Each row of a before or after table is a point. The points were changed in one or more steps. Then noise was added and the rows were shuffled. The steps act on how far a point lies along the listed directions, d1 being the first. Name the steps. A step turns or swaps two directions, mirrors them in a line or flattens them onto one, adds a multiple of one to another, or multiplies one. Angles are multiples of 10 degrees, from the lower direction toward the higher: turns from -170 to 170, lines from 10 to 170 but not 90. Use the fewest steps. Two steps may share a direction if one is a turn and the other turns, adds or multiplies; they go together, in the order done. Otherwise the lowest direction goes first.

Directions:
(1): +0.08, +0.38
(2): -0.38, +0.08
Before, 11 rows:
-0.01, +0.29
-0.01, +0.12
-0.34, +0.20
+0.07, -0.20
+0.30, -0.34
-0.18, -0.07
+0.08, +0.33
-0.10, +0.05
-0.27, +0.12
+0.01, -0.22
-0.10, +0.12
After (11 x 2):
-0.13, -0.66
+0.00, +0.13
-0.05, -0.26
+0.19, +0.82
+0.02, +0.22
-0.13, -0.46
-0.12, -0.51
+0.06, +0.30
+0.14, +0.69
+0.05, +0.31
+0.01, +0.10
Steps: multiply d1 by 2.5; multiply d2 by 0

Directions:
(1): +0.19, -0.17, +0.40
(2): -0.10, +0.41, +0.22
Before, 13 rows:
+0.26, -0.21, +0.14
-0.05, +0.01, -0.09
+0.07, +0.22, +0.70
+0.03, -0.05, +0.00
-0.09, -0.13, -0.26
-0.18, +0.46, +0.02
-0.10, +0.16, -0.14
-0.24, +0.11, -0.24
+0.03, -0.05, -0.16
-0.07, +0.20, -0.02
+0.09, +0.20, -0.08
+0.20, -0.37, +0.06
-0.25, +0.26, -0.48
After (13 x 3):
+0.04, -0.07, +0.07
+0.02, -0.08, -0.08
+0.13, -0.45, -0.01
+0.06, -0.14, -0.44
-0.10, +0.68, +0.60
+0.23, -0.13, +0.55
+0.06, +0.08, +0.26
-0.01, +0.27, +0.27
+0.15, +0.23, +0.15
+0.07, -0.46, -0.54
+0.03, -0.10, +0.34
-0.48, +1.03, +0.03
+0.14, -0.24, -0.04
Steps: multiply d1 by -1; multiply d2 by 2
